Each point is reached from the start by the listed moves, each made 0, 1 or 2 times, or once backwards (-1), plus a little noise. Say if it took an odd or an even number of moves. Then give how often each move was made.

Moves:
(1): 14 34 33
(2): -32 10 20
Start: -18 -5 9
Points:
-3 30 39 -> odd (1, 0)
-35 -44 -27 -> odd (-1, 0)
29 22 20 -> even (1, -1)

Moves:
(1): 31 8 -8 -17 22 -8 7 -3 -5
(2): 10 21 -1 -8 2 17 7 10 5
(3): 23 -9 17 -3 -23 -22 4 2 12
(4): 13 7 -14 11 -9 -4 -8 -18 7
(5): -7 20 27 22 32 8 13 -40 0
(6): 23 -20 16 -2 6 29 -8 -21 -3
(7): -3 1 -31 9 0 18 35 16 -14
(8): 10 -1 6 17 3 -6 -4 17 -12
(9): 10 -4 -6 16 23 3 -3 4 28
Start: 1 0 18 7 6 -2 4 13 -11
Points:
95 -58 11 -21 32 42 -21 14 8 -> odd (1, 0, 0, 0, -1, 2, 0, 0, 1)
66 87 -17 41 57 -20 -33 31 20 -> odd (1, 2, -1, 2, 0, -1, -1, 2, 1)
85 -35 -11 18 43 74 58 18 -64 -> even (1, 0, 0, 0, 0, 2, 2, 1, 0)

Moves:
(1): 13 -2 -1 8 -3 -11 -1 -4 1 -15 -3 -3 11 12 -8 5 0 -5 -7 -8
(2): 0 6 6 3 2 2 -12 -7 6 -3 -2 -1 10 -3 0 -12 11 11 1 -5
(3): 0 12 18 2 1 -2 -3 -1 -2 4 1 -2 4 6 -5 -5 -3 4 6 12
(4): -9 1 -4 14 1 2 2 -3 -2 0 7 -11 9 2 -1 1 -4 7 -6 5
(5): 3 14 -4 -7 4 4 17 4 -2 -3 1 2 2 14 -3 6 5 -8 -1 -2
(6): 0 -4 -5 6 -3 11 -6 4 0 -1 -5 -3 5 3 2 -3 3 -8 -1 5
(7): 6 -2 -4 -3 11 7 15 -1 1 -5 2 1 0 10 2 -8 -16 23 6 1
(8): 3 13 -1 -7 -11 -4 -1 6 1 3 -3 -7 -5 -8 1 6 -5 1 4 0
(9): 3 -5 6 7 1 6 2 4 8 1 -7 4 -4 -1 8 9 5 0 4 0
(10): 3 4 -8 1 8 3 -7 -1 -6 12 2 4 -5 7 -3 3 -4 -1 -1 6
(11): 0 2 7 -6 1 5 -5 6 2 -5 18 -2 3 0 11 -5 -2 0 6 -20
(12): -3 0 -4 -7 -5 -2 -4 7 1 -1 -3 10 4 -2 -9 3 1 -1 4 0
(13): 3 2 -2 -3 0 -7 7 5 8 3 -4 -2 13 0 5 -2 -4 -3 -3 -1
(14): -5 -2 0 0 -7 -3 3 4 -14 7 7 0 -1 18 5 -2 6 12 -8 -4
(15): 4 8 2 10 1 -6 -7 1 -14 -5 5 7 3 -3 12 -4 7 -1 20 7
(16): 1 1 2 -9 -6 8 0 -6 -9 2 2 1 5 -5 10 11 1 4 -2 -2
(17): 6 -1 -7 -4 7 16 10 -2 -9 15 1 -4 13 -7 -13 -4 5 -10 14 -10
(18): -3 -8 2 -1 10 1 -7 9 0 -3 -5 -1 -4 -9 -2 -7 -3 8 -11 -6
(19): -5 -3 6 -6 7 -4 -11 -6 -3 -4 -6 -3 0 7 -7 3 4 -3 11 -6
(20): 3 -4 1 -2 0 -3 -4 3 1 -5 4 -7 -4 2 0 6 8 3 1 7
Start: -3 4 -11 -5 10 -6 3 2 6 -5 6 4 -1 -3 -5 0 -5 5 -3 3
Points:
68 45 -32 -22 86 16 19 29 -25 -9 -29 -22 33 62 -53 -23 -26 -12 51 -19 -> even (2, 0, 1, -1, 2, 2, 2, 2, 0, 2, 0, -1, 1, 0, 1, -1, 2, 2, 2, 0)
29 -1 -18 -67 34 42 24 53 -32 -16 32 39 -4 95 29 50 -10 38 9 -43 -> odd (1, -1, 0, -1, 2, 1, 2, 0, 2, 2, 2, 2, 0, 2, 0, 2, 0, 1, 1, 1)
-42 4 -34 -9 25 38 -32 -39 -17 53 -20 9 32 10 -52 16 25 -30 8 15 -> odd (-1, 1, 0, 1, 0, 1, -1, -1, 0, 2, -1, 1, 0, 0, -1, 1, 1, -1, 2, -1)
24 58 18 -15 -30 -13 16 6 -47 -14 -9 11 83 83 -19 15 53 -62 27 -14 -> odd (2, 0, 2, -1, 2, 2, -1, 0, 0, -1, 0, 1, 1, 2, 1, 1, 1, -1, 1, -1)

Moves:
(1): 8 -5 1 -2 0 7 -6 -4 7 0 5 5 -5 0 0 1 1 4 8 -5 4 2 4 5
(2): 9 9 1 -2 1 6 1 2 -2 2 -2 -1 -2 -1 5 -7 5 1 -7 14 5 3 -1 -1
(3): 3 3 4 -3 6 2 -3 -5 -5 2 -1 3 -8 -1 0 -4 -4 0 1 -2 -4 -9 -4 -4
(4): 1 -7 3 7 -6 5 5 -6 6 6 2 -5 2 2 7 -2 -2 -1 -2 -1 0 0 1 6
(5): 0 3 1 3 6 -2 2 0 1 -9 -3 4 -1 -1 3 -4 2 1 -2 0 -3 -1 -2 5
(6): -1 1 0 4 0 7 -11 -3 0 2 2 0 -3 -4 1 0 2 4 0 3 0 4 -5 6
(7): -2 2 -5 -3 1 9 2 -1 -6 2 -5 -2 -2 1 5 1 -1 13 -5 -1 -4 -1 4 6
(8): -3 -6 16 -7 -3 1 2 6 0 7 7 3 -5 -6 -4 -6 3 -2 -1 0 3 -2 -3 7
(9): -6 7 6 -4 -5 -4 3 4 12 -7 -4 -1 -4 -4 -3 15 -5 -2 -4 1 5 9 8 0
(10): 1 -6 -2 -5 7 3 -8 5 2 10 8 6 -1 -2 3 2 -5 -4 -2 10 3 -7 -4 6
(11): -10 1 8 -1 7 8 6 -7 -4 3 11 4 -2 6 4 -9 -6 -3 0 5 1 7 -4 -7
(12): 0 -1 -2 3 -5 2 0 -7 2 2 -5 6 -5 -1 -6 -6 8 1 -2 3 -3 -5 2 1
(13): -3 0 8 3 0 2 4 1 -3 -2 -5 -1 3 7 2 7 5 -3 11 6 8 -5 -6 2
(14): 3 1 -2 4 -1 7 -2 8 0 3 0 -1 -8 12 -7 -2 -11 3 7 -2 -3 -7 -3 -2
(15): -2 1 -2 -4 1 6 4 3 1 0 -2 -5 -7 3 3 -2 8 -8 -2 -4 -4 0 0 0
(16): 8 0 0 7 0 1 3 5 -3 4 0 9 -4 -1 1 5 -3 -2 1 0 0 3 -6 -3
(17): 4 -2 6 4 11 -1 4 3 -1 0 0 -6 -1 2 -11 1 4 -5 -3 1 -3 2 2 -4
(18): 5 -11 10 0 2 -7 -7 7 6 1 -3 6 -5 5 9 -2 15 8 -2 4 -3 2 2 -7
(19): 2 6 -1 1 4 -2 6 2 4 9 -5 0 0 -5 3 -6 -3 -8 7 0 0 -1 -1 -2
(20): 4 -7 -4 -11 2 5 -2 -3 1 0 -3 -1 7 -4 0 1 -4 5 4 11 -8 4 -8 2
(21): 1 -6 -2 6 -2 -2 -1 1 -3 1 0 -3 -2 -1 -3 1 -4 6 -2 0 10 1 -6 -5
(22): 7 1 4 -1 4 -2 -2 -1 2 2 -7 3 5 4 -3 0 -3 -1 -4 -5 3 2 -4 1
(23): -3 -3 4 -1 -2 4 -3 3 -5 -3 -4 5 1 -3 0 -1 0 -5 1 4 3 4 6 -3
(24): 3 -4 6 -8 0 -10 0 -4 -8 4 5 -4 -7 7 -4 3 -2 -6 6 1 10 11 -3 14
Start: 1 -1 -7 2 2 -2 -3 -3 -2 -4 9 -4 1 -3 4 4 -9 -1 -5 -1 5 -7 11 8
Points:
15 39 17 3 42 -7 -2 23 -5 34 -10 -9 -8 -5 -2 38 -28 -73 10 5 36 -16 -22
 47 -> even (-1, 0, 1, 0, 0, 2, 0, 0, 1, 2, -1, -1, 2, 0, 1, 1, 1, -1, 2, -1, -1, 2, 0, 1)
69 -35 37 35 23 -4 -29 -19 -22 -7 -27 -2 -3 22 4 15 42 -6 19 12 54 42 -6
 41 -> odd (2, 1, 0, 1, 1, 2, 0, -1, -1, -1, -1, 0, 2, -1, 0, 1, 2, 1, 0, 0, 1, 2, 2, 2)
25 -79 67 17 26 77 -37 35 18 46 1 10 -38 17 20 -5 28 18 -10 21 34 -20 -7
 30 -> even (2, 0, 0, 2, 0, 2, 2, 2, 0, 2, 0, 0, 2, 1, 2, 0, 2, 2, 0, 0, 2, 2, 2, -1)
34 -18 43 -18 2 -18 0 20 3 43 37 -14 1 -13 -23 21 -21 -52 55 22 78 6 -7
 70 -> even (2, 1, -1, 0, -1, 0, -1, 2, 0, 1, -1, -1, 2, 0, -1, 0, 1, -1, 2, 0, 0, 0, 0, 2)
7 -2 -26 12 -30 53 -17 3 42 41 -26 14 -27 1 32 18 -31 20 7 38 -14 8 27
 31 -> even (0, 0, -1, 2, -1, 2, 2, -1, 2, 1, 0, 2, 0, 2, 0, 1, -1, 1, 2, 1, -1, 0, 1, 0)
5 32 38 14 29 33 -11 25 13 12 -33 -8 -31 8 -16 -21 -6 11 -12 -22 -19 -16
 32 -5 -> even (0, 0, 1, 0, 0, 2, 2, 1, 1, -1, 0, 0, 0, 2, 0, -1, 2, 1, 2, -1, -1, 2, 1, -1)
-18 -41 48 17 16 35 38 31 -24 31 23 41 3 -12 95 -42 16 13 -31 58 15 1 -9
 -2 -> even (-1, 1, -1, 2, 2, -1, 2, 2, -1, 1, 2, -1, 1, -1, 0, 2, -1, 2, 1, 0, 1, -1, 2, -1)

Moves:
(1): -6 -1 -6 -2 10 -3 -13 1 7 0 1 3 5 8 11 4 -1 -11 3 -9 10 -2 -2 3 -5 12
(2): 6 -4 2 3 -4 -10 -5 -2 4 -1 -4 -4 2 -4 -11 5 -8 12 7 3 9 -1 5 1 -10 10
(3): 6 -18 -12 -1 2 -9 -13 1 10 6 4 6 8 10 -3 0 -1 -2 14 -3 -6 -9 4 3 5 -4
(4): -17 0 -5 -3 -11 17 0 0 12 -19 2 -7 -16 1 -2 2 -12 4 4 -5 10 3 9 17 3 -12
(5): 3 -8 -10 -16 6 2 11 -6 4 2 -15 2 -6 -5 10 3 -3 1 -18 6 10 -6 -10 5 6 3
(6): -6 1 -4 -2 -2 1 5 5 1 12 12 3 -16 15 -3 -8 14 1 -8 2 -6 0 0 -4 3 -3
(7): 17 3 -2 -1 -12 -3 -6 9 4 -8 11 -4 1 -3 1 -3 17 -8 -5 5 3 3 0 1 -6 15
(8): -14 -2 2 12 -4 -1 8 -2 -13 1 0 7 -2 -3 24 -3 -7 -7 2 -2 1 2 2 9 5 9
(9): -1 -6 -3 12 3 -2 -2 1 -1 3 1 5 1 6 -4 5 6 5 -6 4 10 2 -8 -3 6 -3
(10): -1 4 -5 4 8 5 11 -7 6 10 3 0 1 -1 -6 -4 -5 6 -4 -3 -1 -3 -3 4 9 0
(11): -2 4 -7 -5 12 12 1 7 -4 -4 -3 3 5 -2 0 -4 -2 -4 -4 5 -7 -7 0 0 -2 1
(12): 9 -1 -13 8 -2 1 0 9 3 2 -5 0 -4 0 4 6 -1 6 -1 1 -7 6 -4 4 5 -2
(13): 2 2 11 -3 3 -9 6 4 0 0 3 3 -3 5 4 -1 4 0 0 7 -1 0 10 -2 4 -2
(14): 0 2 -8 -3 5 2 -4 7 2 -5 -2 2 -1 -1 -13 2 5 -5 5 -3 3 -3 2 -8 3 -3
(15): 0 -3 0 0 -11 1 1 -2 -4 11 0 5 2 -2 -1 0 -2 3 7 1 -7 1 6 -9 14 -3
(16): -9 -5 -5 9 -2 -5 -1 -4 -6 -24 -3 1 -4 -9 -5 7 7 8 -6 4 6 10 2 1 12 5
(17): -2 -8 -5 2 0 4 10 -11 5 -9 3 9 5 -1 3 -2 0 -7 0 -2 1 5 6 2 -1 -1
(18): -6 4 -4 -1 8 2 2 0 1 2 15 1 -2 -5 -9 -5 -13 3 1 2 -7 12 -7 5 -1 -1
(19): -1 -6 -5 -4 1 4 -1 -1 -3 8 5 4 -1 2 0 9 -2 -1 -8 -7 -9 -8 -8 -5 -2 -2
(20): 10 6 -1 -6 -2 5 4 11 -12 4 0 -5 1 7 -7 -12 -4 -4 -6 -2 0 5 -12 -2 11 4
(21): -3 -7 -7 0 13 -8 1 -3 -4 15 -4 -10 -7 1 2 4 -1 7 -6 9 -5 1 5 12 -3 0
(22): 6 7 -2 -5 2 2 -3 -3 -6 0 2 7 -2 8 -7 -7 7 -1 -4 -2 1 2 2 9 1 -4
(23): -3 -4 0 1 2 4 2 -14 0 -6 -1 3 -9 2 -1 15 11 2 7 5 -4 -1 2 0 1 -4
(24): -1 -3 0 1 0 14 10 8 -3 1 -1 -1 8 -1 13 7 10 11 2 -7 4 -1 2 8 -2 -6
Start: -8 -5 4 -13 -2 11 9 3 0 8 2 -9 -9 0 9 -9 3 2 12 1 -1 -3 -1 -5 9 6
Points:
-37 -40 -42 3 2 34 47 3 23 18 56 23 -16 -7 9 11 12 13 2 -5 -15 -16 12 -4
 -16 26 -> odd (0, 2, 0, 0, 0, 2, 1, 1, 0, 1, 1, 0, 0, 1, 0, 0, 2, 1, 2, -1, 0, -1, 0, 1)
-28 -40 -15 7 33 8 25 -5 -4 24 67 23 -7 10 44 21 17 25 69 9 -55 -11 57
 62 -4 8 -> even (0, 1, 2, 0, -1, 0, 1, 2, -1, 1, 1, 0, 2, 0, 0, 0, 0, 2, 1, -1, 1, 1, 2, 2)
-23 -41 -43 -27 42 6 70 -27 -21 -3 -18 15 -92 14 69 43 70 -14 -95 63 -11
 -10 -16 16 38 21 -> odd (0, -1, -1, 0, 2, 1, 1, 1, 1, 0, 1, 1, 2, 0, -1, 1, 1, -1, 2, 0, 2, 0, 2, -1)
-55 -50 -39 -13 -18 51 4 -57 14 25 32 46 -10 22 18 24 12 -3 48 -52 2 -27
 27 21 35 -22 -> odd (1, 0, 1, 1, 0, 0, 0, 1, 0, 1, -1, -1, -1, 1, 2, 0, 1, 0, 2, -1, 0, 2, 1, 1)
87 -28 -89 -18 -12 25 -38 70 29 25 10 -26 23 6 -93 -7 -1 31 28 -8 -37
 -39 15 4 30 5 -> odd (-1, 2, 2, 1, -1, -1, 2, -1, 0, 2, 2, 2, 0, 2, 1, 0, 0, -1, 2, 1, 1, 1, -1, 0)
17 -39 -42 -6 -14 -23 20 -27 33 17 47 64 -49 35 57 -2 35 -35 23 31 -21
 11 39 39 16 39 -> even (1, 1, 1, 0, 1, 1, 2, 2, 0, 0, 0, 2, 2, 0, 1, -1, 2, 1, 0, -1, 0, 2, 2, -1)
